Each point is reached from the start by the listed moves, each made once or not at all, plus a little noise. Is the number of moves made odd or even? Then give how often each move was made.
(in the rows, 128 means zero)

Moves:
(1): [148  56  92  79  58]
(2): [119 127 129 117 108]
(3): [124 169 100 140 146]
Start: [130 129 133 127 131]
Points:
[141  51 101  65  42] => even (1, 1, 0)
[144  96  71  99  74] => even (1, 0, 1)

Moves:
(1): [115  12 130 149 162 123 119 176 130]
(2): [137 144 130 106 155 124 172 133 144]
(3): [ 85 140 145  74 118 133 121 152 132]
(4): [130 124 110 131 126 160 124 119 123]
(5): [177 140 140 111 139 121 114 144 134]
(6): [125 118 125 134 200 117 149 103 106]
Start: [120 124 156 115 128 119 125 143 123]
Points:
[125  46 168  50 187 143 138 228 146] => odd (1, 1, 1, 1, 1, 0)
[154  10 169 126 241  97 122 181 107] => odd (1, 0, 0, 0, 1, 1)
[156  20 167 119 172 108 101 206 133] => even (1, 0, 0, 0, 1, 0)
[119  20 138 120 187 141 156 187 136] => odd (1, 1, 0, 1, 0, 0)

Moves:
(1): [124 116 113 156 129 122 133 123 120 123]
(2): [108 141 134 178 144 108 143 103 141 132]
(3): [125 113 137 140 158 164 121 132 148 144]
(4): [124 103 146 132 149 127 118 150 141 117]
(5): [129 122 137 151 141 101 107 175 112 111]
(6): [137 113 109 131 162 128 149 129 138 140]
(7): [117 126 160 143 111 154 134 143 146 131]
(8): [109 153 125 128 117 124 136 117 121 114]
Start: [142 128 137 134 138 146 137 133 119 127]
Points:
[ 98 132 140 249 174 115 171 155 131 106] => even (1, 1, 0, 0, 1, 1, 1, 1)
[118 109 164 213 200 189 172 129 180 163] => even (0, 1, 1, 0, 0, 1, 1, 0)
[119 128 151 140 147 137 134 146 123 104] => even (0, 0, 0, 1, 0, 0, 0, 1)
[109 125 136 193 200 123 166 119 149 121] => even (0, 1, 0, 1, 0, 1, 0, 1)
[133  72 178 166 205 207 145 176 178 147] => even (0, 0, 1, 1, 0, 1, 1, 0)

Moves:
(1): [158 115 137 121 133 126 100 121 130]
(2): [132 111 136 141 149  93  98 163 112]
(3): [145 175 193 115  70 134 141 143 167]
(4): [123 123 109 126 145 169 197 134 109]
(5): [118 135 163 101 126 134 178 103 117]
(6): [143 160 128 128 101 121 175 116 148]
(7): [121 160 131  96 112  92 136 141 162]
(8): [126 135 129 135 173 148 139  92 116]
(9): [129  99 146 148 127  98  90 162 177]
Start: [ 94  90 148 117 100 173 133 173  71]
Points:
[ 86  88 192 113 164 166 164 148  29] => odd (0, 1, 0, 0, 1, 0, 0, 1, 0)
[164 107 249 131  41 105  96 237 166] => odd (1, 1, 1, 0, 0, 1, 0, 0, 1)
[ 99  77 191 123 110 153 229 211  94] => odd (0, 1, 0, 1, 1, 1, 0, 0, 1)
[134 155 225  68  29 143 123 195 145] => odd (1, 0, 1, 0, 0, 0, 1, 0, 0)

Moves:
(1): [179 144 179 158 165 203  90  79 150 120 109 154]
(2): [113 134 102 141 138 138 128 150 145 127  93 114]
(3): [152 108  82 101 150 100 132  96 118 116 156 136]
(4): [104 198 151 159 104  96 131 205 144 111 141 135]
(5): [107 145 150 186 109  87 125 139 134 116 147 113]
(6): [136 116 149 125 118 131 106 125 164 138 131 146]
(7): [140 137  71 106 134  65 164  94 140 149 126 148]
(8): [ 76 132 111 140 134 175 150 115 127 112 144 139]
(9): [105 126 135  97 162  88 122  70 150 129 146 121]
(10): [129 129 101 136 132  75 135 119 130 174 167 124]
(11): [125 139 119 135 128 104  95 107 109 154 112 141]
(12): [139 135 129 122 119 148 106  91 140 132 126 116]
Start: [123  96 108 106 114 140 143 112 144 128 100 121]
Points:
[ 77 107  36  86 121 123 203  68 157 139 114 157] => even (0, 0, 0, 0, 0, 0, 1, 1, 0, 0, 0, 0)
[100 146 127 221 147 146 103  37 159 163 141 151] => odd (1, 0, 0, 0, 1, 0, 0, 1, 0, 1, 1, 0)
[ 56 202  91 181  64  45 123  91 212 143 129 161] => odd (0, 0, 0, 1, 1, 1, 1, 1, 0, 0, 1, 1)
[128  82   7  38 175  17 153   8 225 149 113 152] => odd (0, 1, 1, 0, 0, 1, 1, 0, 1, 0, 0, 0)
[183  97  90 119 174 204 105  61 166 104  73 137] => odd (1, 1, 1, 0, 0, 0, 0, 0, 0, 0, 0, 0)
[ 52 179  77 160 107  75 135 145 140 167 158 147] => even (0, 0, 0, 1, 0, 0, 0, 1, 0, 1, 1, 0)
[ 71 182  30 131  95  61 189 101 187 161 157 137] => odd (0, 0, 0, 1, 0, 0, 1, 1, 0, 1, 0, 1)

Moves:
(1): [145 116 119 114 133 151 102 145 110 109 145  96  85 119]
(2): [149 138 110 116 104 159 110 103 128 113 149 128 154 108]
(3): [117 115 122 139  99 141 108 119 136 159 128 107 124 132]
(4): [150 146 126 121 114 109 103 150 130 110 138 131 133 134]
(5): [124 132 124 130 135  94 117 104 145 111 134 122 111 112]
(6): [163 111 126 104 100  97 153 133 131 121 120 144 111 139]
(7): [155 122 130 130 157 119 130 151 145 130 144 113 156 140]
(8): [125 109 150 108 117 122 133 130 127 113 108 118 122 113]
(9): [100 120 123  81 138 139  86 117 127 151 135 119 124 114]
(10): [ 88 124 140 133 119 120 172 142 136 155 130 117 104  71]
(11): [114 173 128 105 125 145 124 132 159 129 106 101 116 166]
(12): [141 125 170 133 129 135 137 126 167 118 118 141 115  99]
(13): [131 120 106 123 112 119 133 129 119 119 154 124 123 164]
(14): [ 90 103  70 179 124 126 165 128 120 108 107 128 139  88]
Start: [110 104 127 125 146 107  98 125 125 135 139 122 152 138]
Points:
[121  32  98  67 103 104  75  89 160  52 131  96  83  10] => even (1, 1, 0, 0, 1, 1, 0, 1, 1, 0, 0, 1, 0, 1)
[102  87 172 122 141 127 124 156 153 132 155  92  71  42] => odd (1, 0, 0, 0, 0, 0, 0, 0, 0, 1, 0, 1, 0, 0)
[ 66  66 168  67  75  99  75 144 169 162 155  84 100  68] => odd (0, 0, 1, 1, 0, 0, 0, 1, 1, 1, 0, 1, 1, 0)
[ 88 122  82  86 143 125  63 143 212  86 166  42 109   7] => even (1, 1, 0, 1, 1, 0, 1, 0, 1, 1, 1, 1, 0, 1)
[ 62 123 179  35 113 157  95 105 202 147 121  77 120  40] => even (0, 1, 0, 0, 0, 0, 0, 1, 1, 1, 1, 1, 0, 0)
[102  41  75 100 103  98 159 130 174 125 171 113 153  39] => even (0, 1, 0, 0, 0, 1, 1, 0, 1, 1, 0, 1, 1, 1)

Moves:
(1): [137 122 119 148 103 137 141 116 132 110 136 122 149 136 102 111 127 121
 119 147 143 101 157]
(2): [120 109 155 133 103 112 118 139 160 119 131 139 138 117 131 133 130 124
 155 134 161 149 141]
(3): [149 111 141 161 109 144 127 120 137 102 122 105  98 145 135 121 149 134
 144 120 115 160 136]
(4): [119 124 118 137 139 139 113  96 132 130 129 123 166 120 125 115 120 125
 127 148 136 131 125]
(5): [139 127 129 119 153 135 131 115 135 128 134 148 130 119 121 131 119 113
 133 114 119 132 125]
(6): [135 136 113 124 126 152 123 126 115 136 147 111 147 141 136 153 127 136
 136 164 117 138 113]
(7): [116 123 126 130 136 156 125  90 126 125 139 119 123 142 132 133 141 135
 118 129 137 125 109]
(8): [117 121 109 149 143 103 119 111 140 126 123 128 101 126 147 122 138 117
 118 143 115 122 136]
(9): [127 122 128 137 134 124 146 130 128 117 111 126 137 136 127 142 130 126
 104 139 129 123 112]
(10): [144 145 141 123 117 129 104 115 145 104 157 108 118 109 150  92  98 125
 123 144 114 142 141]
(11): [127 138 123 134 148 124 143 127 115 133 133 129 114 140 130 111 161 126
 148 133 122 127 126]
(12): [139 110 120 148 120 115 137 125 139 151 112 127 141 138 145 120 122 138
 130 128 134 128 127]
(13): [131 132 115 137 122 127 139 110 128 132 135 151 138 141 128 114 106 109
 123 128 122 134 130]
(14): [127 154 120 136 140 114 134 133 139 134 129 145 112 113 138 128 109 114
 133 147 135 127 113]
(15): [132 118 124 116 116 136 124 127 132 116 112 128 131 121 141 121 145 132
 129 126 125 126 133]
(16): [138 133 129 134 136 119 141 134 102 121 123 131 139 151 144 150 141 142
 148 141 156 147 138]
(17): [133 127 120 113 138 117 148 131 130 116 121 116 108 145 159 146 108 116
 138 119 132 146 105]
(18): [139 127 112 123 114 135 144 143 120 121 144 120 144 131 125 134 113 160
 147 122 116 120 125]
(19): [119 144 128 129 135 149 132 133 126 120 128 141 133 128 114 118 134 132
 131 140 135 121 154]
(20): [107 152 144 132 109 121 135 129 142 106 130 110 127 119 143 163 132 118
 102 118 153 109 125]
Start: [131 107 104 139 125 106 116 130 128 132 129 116 152 117 132 119 117 124
 151  98 140 126 146]
Points:
[134 144 102 111 123 156 157  90 160  31 158  81 151 115 192 147  86 131
 123  96 146 118 123] => odd (0, 0, 0, 0, 1, 0, 1, 0, 1, 1, 0, 0, 0, 0, 1, 0, 1, 1, 1, 1)
[191 172  64 198 118 134 175  59 137  40 207  66 179 167 202 125  64 100
 207 180 156 175 140] => odd (1, 0, 1, 1, 1, 1, 0, 0, 0, 1, 1, 0, 1, 1, 0, 1, 1, 1, 0, 1)
[137  70  56 190  94 142 190  59 161  83 123 124 237 177 153  80 118 131
 183 157 194 121 154] => even (1, 1, 0, 1, 0, 0, 1, 0, 1, 0, 1, 1, 1, 0, 1, 0, 1, 1, 1, 0)
[106 103  68 227 126  71 154  68 158 108 106  84 189 136 153 108 150  96
 101 157 173  69 156] => odd (1, 0, 0, 1, 0, 0, 0, 1, 1, 0, 1, 1, 0, 0, 0, 0, 0, 0, 0, 1)
[170 127  59 203  91 117 177  92 160  46 139  53 125 175 249 114 116 127
 159 153 105 156 146] => odd (0, 0, 1, 0, 0, 1, 0, 1, 1, 1, 1, 1, 1, 0, 1, 0, 1, 1, 1, 1)
[152 131 100 237  58 119 176 112 159  72 134 117 186 176 181 128 165 114
 212 190 224 158 202] => even (1, 1, 1, 0, 0, 1, 0, 0, 0, 0, 1, 1, 1, 1, 1, 1, 0, 0, 1, 1)
[119 151 149 154 115 131 117  71 169  62 186 138 174 121 171 131  92  98
 160 124 214 159 182] => even (0, 1, 0, 0, 1, 0, 1, 0, 0, 1, 0, 0, 1, 0, 0, 1, 0, 0, 1, 1)

Moves:
(1): [133 121 131 127 134 131 133 128 148 138 128 131 113 140 135 129 135 101
 120 129 109 133 122 110 111]
(2): [127 133 126 113 126 150 131 134 145 139 158 132 140 159 140 126 128 112
 138 134 130 107 127 120 136]
(3): [121 114 128 126 118 131 136 130 131 136 121 118 136 142 124 118 124 139
 148 137 111 134 122 131 128]
(4): [125 106 128 115 119 127 124 135 124 138 126 130 136 128 129 119 129 122
 129 122 138 142 145 111 123]
(5): [123 136 108 121 124 126 133 144 131 127 120 119 128 133 144 147 124 138
 125 126 124 142 127 137 125]
(6): [125 118 118 125 124 130 146 126 125 130 135 138 123 115 128 137 137 125
 123 126 139 129 136 132 127]
(7): [113 102 125 151 129 119 100 121 131 145 120 120 131 132 119 147 119 118
 106 136 136 152 110 109 143]
(8): [127 140 121 130 132 125 123 122 137 116 127 158 116 134 124 135 137 122
 122 116 146 153 131 131 124]
(9): [111 120 118 124 118 113 123 139 119 116 113 145 134 137 128 106 145 131
 100 137 121 110 138 135 132]
(10): [144 121 137 131 135 139 128 123 145 122 127 132 135 125 113 140 136 130
 133 123 132 147 128 147 126]
(11): [129 146 147 130 130 142 110 123 110 126 130 144 131 120 106 124 130 135
 143 117 118 122 139 125 147]
(12): [128 143 142 130 142 131 125 124 126 115 123 120 145 131 123 126 137 125
 124 129 136 142 101 129 124]
(13): [124 119 110 116 139 130 141 121 128 113  82 111 144 123 104 138 122 139
 131 119 170 135 121 111 122]
(14): [115 127 128 121 128 128 130 132 130 126 124 115 122 112 131 131 135 142
 126 125 143 132 138 121 126]
(15): [121 125 159 126 131 146 124 142 130 134 141 108 145 137 116 159 113 126
  97 124 122 108 104 107 115]
(16): [137 128 126 125 137 126 139 117 145 147 129 130 145 114 141 112 122 138
 108 136 115 115 121 131 112]
(17): [136 128 122 144 130 143 120 118 119 123 118 134 127 147 125 129 138 128
 126 116 119 126 123 122 120]
(18): [133 126 135 113 122 128 120 125 127 127 128 134 114 119 126 135 124 131
 129 140 145 121 129 120 134]
(19): [105 134 143 131 148 130 120 144 115 126 120 117 139 164 135 142 142 126
 127 137 138 126 125 116 129]
(20): [125 137 129 133 116 117 120 134 135 133 133 138 129 115 130 130 132 123
 120 135 122 125 119 126 122]
(21): [116 137 140 123 127 123 118 129 135 123 125 119 130 139 134 134 128 119
 137 116 124 138 121 144 122]
(22): [132 133 127 128 110 130 147 127 128 135 123 123 116 136 136 130 130 137
 130 130 125 125 149 126 135]
(23): [129 132 128 119 128 122 124 123 130 137 135 127 138 141 123 117 145 131
 112 119 127 129 125 127 117]
(24): [135 134 133 141 122 121 132 128 133 121 119 137 131 129 131 110 135 129
 136 123 132 129 107 142 141]
Start: [126 135 147 116 131 138 153 136 125 122 139 127 125 131 129 145 146 105
 144 144 111 150 139 146 114]
Points:
[ 95  71 178  78 135 190 151 130 161 175 109  78 201 232 102 205 161 104
  97 141 165 164 104  77  88] => odd (0, 1, 1, 1, 0, 1, 1, 0, 0, 1, 0, 0, 1, 0, 1, 1, 1, 1, 1, 0, 1, 1, 1, 0)
[108 121 178  96 166 184 150 139 160 110  88 134 242 249  90 132 213 109
  82 127 158 159  65 113  68] => even (0, 1, 1, 1, 0, 0, 0, 1, 1, 1, 0, 1, 1, 0, 1, 1, 1, 0, 1, 0, 0, 0, 1, 1)
[ 95 129 109  77  96 133 182 140 116 105  58 113 151 145 112 150 201 157
 102 149 159 167 130 127  93] => even (0, 0, 1, 0, 1, 1, 0, 0, 1, 0, 0, 1, 1, 1, 0, 0, 1, 1, 0, 1, 0, 1, 1, 0)
[101  93 141  68 110 154 176 138 132 124  84 147 117 163  99 176 196 100
  54 114 177 156 164  64  66] => even (1, 0, 0, 1, 0, 1, 0, 1, 1, 0, 0, 0, 1, 1, 1, 0, 1, 1, 0, 0, 0, 1, 1, 0)
[ 95 105 150  94 112 130 110 125 151 162 147 158 181 171 138 128 192  72
  56 154 128 151  99 118  91] => even (0, 1, 0, 1, 0, 1, 1, 0, 1, 0, 0, 1, 0, 0, 0, 1, 1, 1, 0, 1, 1, 0, 1, 0)
[127 157 178 106 127 156 178 125 138 120  98 156 172 107  88 156 161 118
  96 119 164 166 106 108  98] => odd (0, 0, 0, 1, 0, 1, 0, 1, 0, 0, 1, 1, 1, 0, 1, 1, 0, 0, 0, 1, 0, 1, 0, 1)
[104  80 117 117 104 170 155 148 140 146 117 128 168 209 132 160 189 103
 123 153 115 198 134 136 125] => odd (0, 1, 1, 1, 1, 1, 1, 0, 1, 1, 0, 1, 0, 0, 0, 0, 1, 0, 0, 0, 0, 1, 0, 0)

Moves:
(1): [131 107 128 138 118 126 130 129 122 120 144 107 130 123 113 114 124 127
 112 116 139 116 127 132 132 111 117]
(2): [123 146 107 124 159 139 126 122 127 148 126 136 127 143 129 120 128 136
 107 147 126 125 126 140 119 132 161]
(3): [134 131 121 114 136 126 151 128 137 127 117 122 130 105 150 139 137 124
 136 133 130 122 143 138 135 131 136]
(4): [136 133 106 132 135 126 133 128 114 130 131 133 115 140 137 130 153 133
 120 105 127 125 145 141 140 126 121]
(5): [121 131 142 127 131 108 160 133 120 122 133 137 139 129 122 147 116 134
 109 126 114 134 122 130 144 129 135]
(6): [ 96 137 137 139 129 112 121 136 131 147 126 119 114 137 121 147 129 132
 115 117 113 133 123 122 126 123 136]
(7): [114 123 139 117 126 150 113 125 148 119 146 121 112 138 124 133 132 134
 122 128 134 143 128 142 138 135 115]
(8): [124 122 128 126 129 122 139 136 137 125 116 124 136 145 142 115 131 117
 117 134 140 114 123 128 129 128 114]
(9): [158 135 157 129 140 139 138 130 128 146 125 122 138 130 130 137 133 139
 143 120 107 157 117 121 141 151 140]
(10): [122 122 146 139 125 122 131 130 119 129 130 128 139 122 150 135 140 112
 128 130 137 125 139 115 111 136 142]
(11): [136 136 131 131 126 122 111 143 122 124 125 121 121 130 116 121 144 126
 130 134 113 133 128 121 132 122 125]
(12): [121 113 130 137 137 132 137 129 132 136 140 126 142 101 126 113 140 120
 139 103 122 137 151 133 133 120 147]
(13): [130 139 132 102 136 132 125 123 126 118 126 129 147 130 145 129 117 132
 127 123 132 131 135 139 143 126 132]
(14): [116 150 158 123 141 119 108 122 109  98 127 128 109 160 146 130 162 142
 152 111 156 130 124 109 116 122 125]
(15): [107 111 101 113 136 110 126 132  94 123 128 133 114 154 141 134 135 130
 105 116 121 119 127  92 135 120 134]
(16): [131 132 139 132 133 120 111 145 133 110 113 137 132 120 135 124 137 140
 127 132 115 138 134 146 139 128 131]
(17): [142 115 133 126 129 130 127 118 144 144 126 115 142 130 118 129 144 109
 118 120 126 122 121 104 133 128 136]
(18): [133 133 111 140 147 120 140 127 121 123 140 112 136 135 158 129 136 126
 131 122 138 133 138  98 130 106 141]
(19): [122 129 128 124 131 131 125 136 124 108 127 125 118 127 121 146 119 139
 134 131 116 135 147 129 130 126 136]
(20): [149 129 138 111 134 134 132 138 126 137 122 134 128 139 138 136 139 125
 129 128 134 136 126 109 134 131 145]
(21): [139 132 123 109 120 137 136 121 124 135 129 149 130 115 132 128 120 136
 127 123 138 108 137 105 100 131  87]
(22): [142 130 126 114 145 129 142 139 109 149 127 137 134 131 144 156 160 135
 145 124 120 123 143 110 127 127 136]
(23): [100 155 145 162 133 122 132 126 141 121 124 123 130 139 137 102 118 134
 132 146 126 120 132 126 135 127 153]
(24): [ 89 145 131 115 129 144 141 111 114 176  70 168 145 126 126 139 145 130
 105 118 115 142 112 120 138 130 113]
Start: [124 111 131 134 111 112 169 122 147 141 129 138 117 154 143 147 125 111
 115 111 136 121 125 155 129 160 130]
Points:
[ 64 144 108 125 144  94 206 140 115 166  42 194 130 152 208 113 205 119
  73  74 103  99 177 127 164 144 113] => even (0, 0, 1, 1, 0, 0, 0, 1, 0, 0, 1, 1, 0, 0, 1, 1, 0, 0, 0, 0, 1, 0, 1, 1)
[143 141 149  79 147 115 158 136 110 102 148 109  90 189 195 171 233 141
 136  62 162 118 176 164 172 136 114] => even (1, 0, 1, 1, 0, 0, 1, 0, 0, 0, 1, 0, 1, 1, 0, 0, 0, 0, 0, 0, 0, 1, 0, 0)
[ 93 161 145 108 156 145 208  91 125 204  98 172 168 182 234 176 210 113
  89  68 150 115 174  76 145 152 128] => even (0, 0, 0, 1, 0, 0, 1, 0, 0, 1, 0, 0, 1, 0, 0, 0, 1, 1, 0, 0, 1, 1, 1, 1)
[187 141 135 116 178 135 179 131 154 168 130 123 131 154 216 165 221 119
  95  98 120 145 175 119 140 178 157] => odd (0, 1, 1, 1, 0, 0, 1, 0, 1, 1, 1, 0, 0, 0, 0, 1, 1, 1, 0, 0, 1, 0, 0, 0)
[ 70 177 184  87 222 130 222  99  86 176 100 179 151 235 249 190 226 146
  67  33 127 167 177  35 177 159 217] => odd (0, 1, 0, 1, 1, 0, 1, 0, 1, 1, 0, 1, 1, 1, 1, 0, 1, 1, 1, 1, 1, 0, 1, 1)

Moves:
(1): [122 125 121 127 114 135 121 111 142 104 155 126 118 135 124 140 135 125
 122 136 131 113 111 123]
(2): [126 130 126 122 147 119 120 133 121 172 122 145 136 123 121 130 127 132
 126 140  93 115 117 112]
(3): [152 106 136 130 140 122 140 126 143 138 130 145 140 109 124 143 128 131
 120 117 120 125 122 128]
(4): [134 128 131 129 124 120 140 123 130 124 129 130 120 127 132 123 133 133
 136 122 130 136 115 123]
(5): [126 129 137 132 132 133 132 117 109 130 104 111 139 117 123 130 141 119
 111 120 106 117 116 125]
(6): [125 125 121 108 117 123 120 105 139 120 111 136 118 132 126 118 133 131
 112 113 139 149 133 109]
(7): [130 132 122 145 128 103 137 132 139 138 138  97 144 149 130 120 143 134
 126 130 135 121 116 133]
(8): [123 141 116 112 126 137 135 125 148 129 117 106 143 116 156 132 156 143
 132 124 160 118 115 114]
(9): [123 113 115 114 134 119 141 109 119 128 126 126 124 132 127 127 148 126
 134 122 135 120 127 117]
(10): [129 152 138 133 136 118 119 138 138 109 145 127 111 122 131 126 134 132
 108 134 112 123 127 151]
(11): [132 135 124 142 142 117 132 118 119 140 125 130 137 114 122 124 120 130
 134 110 133 118 130 103]
(12): [125 131 127 115 139 130 138 129 140 135 120 123 129 136 131 137 116 121
 140 138 129 135 124 125]
(13): [138 121 124 133 129 149 131 127 132 140 129 124 122 133 118 114 134 131
 127 138 114 125 120 133]
(14): [117 139 113 111 131 139 117 125 120 131 142 124 137 132 112 128 110 121
 123 124 130 125 110 123]
(15): [109 137 110 120 126 114 151 134 128 129 120 107 147 126 130 119 131 153
 126 139 143 108 110 128]
(16): [120 134 125 120 119 105 138 128 157 113 148 143 123 106 120 110 122 108
 123 141 114 124 143 127]
(17): [126 122 139 153 135 118 126 136 132 136 133 139 141 128 120 136 134 130
 135 146 144 121 137 129]
(18): [115 143 128 109 127 142 136 110 119 121 145 133 119 121 139 136 113 132
 123 112 122 137 146 112]
(19): [141 115 109 124 148 120 132 124 131 112 129 137 149 132 132 125 126 128
 148 119  97 152 105 106]
(20): [106 128 138 119 131 131 137 135 124 131 122 131 114 132 123 100 114 117
 117 111 127 125 123 139]
(21): [142 123 140 121 109 124 108 103 154 116 138 135 128 123 117 128 123 130
 135 137 100 114 120 135]
(22): [119 115 134 126 137 131 123 134 132 128 135 105 129 127 122 133 129 137
 132 140 121 124 123 123]
(23): [118 122 126 134 137 129 120 117 131 149 128 130 118 111 142 118 115 120
 121 136 145 144 134 148]
(24): [ 93 125 120 121 125 131 129 135 124 136 128 136 126 114 133 135 138 119
 154  99 106 146 156 129]
Start: [138 133 116 140 141 161 116 117 124 118 112 130 120 139 120 130 131 148
 118 114 131 115 126 139]
Points:
[ 88 105  95  74 122 170 130  18 149 112 146 122 112 137  79 113 152 130
  87  36  57  94  88 109] => even (1, 0, 1, 0, 1, 1, 1, 0, 1, 0, 0, 0, 1, 1, 0, 0, 0, 1, 0, 1, 1, 0, 0, 1)
[122  92  72 101 151 112 112  65 249 132 172 137 173 106  86 128 183 161
 148 118  48 101  49  69] => odd (1, 1, 1, 1, 0, 1, 1, 1, 0, 0, 0, 0, 1, 1, 0, 1, 1, 0, 1, 0, 1, 1, 0, 1)
[147 162 105 106 156 119 149  60 221 115 110 123 159  67  92 111 157 169
  87 127 116  62  54 100] => even (0, 0, 1, 1, 1, 1, 0, 1, 0, 1, 1, 1, 1, 1, 1, 1, 1, 0, 0, 0, 1, 0, 0, 0)
[105  91  84  75 199 168 156  46 170 148 138 126 131  68 129 108 153 136
  94 111  54  88  66  81] => odd (1, 1, 1, 0, 1, 0, 0, 1, 1, 0, 0, 0, 1, 0, 0, 1, 0, 1, 1, 1, 0, 1, 1, 0)
[114 156  61 105 192 132 141  34 109 118 137 132 149 119  86 115 158 182
  88  94  67  75  39  41] => even (1, 1, 0, 1, 1, 1, 0, 0, 1, 1, 1, 0, 1, 1, 1, 0, 1, 1, 1, 0, 0, 0, 0, 0)
[ 49 155  65  99 201 164 161  74 108 106 143 115 143 124  95 118 130 142
 129  70  67  84  74  90] => even (1, 0, 0, 0, 1, 0, 0, 0, 1, 1, 1, 1, 1, 1, 1, 0, 1, 1, 1, 1, 0, 0, 0, 1)
[ 71 168  92  92 181 120 146  86 151 138 152 129 106  61 145 128 167 159
 135  78  78  97 143  73] => even (0, 1, 0, 1, 0, 0, 0, 1, 1, 1, 1, 0, 0, 0, 0, 1, 0, 1, 0, 0, 0, 1, 0, 1)
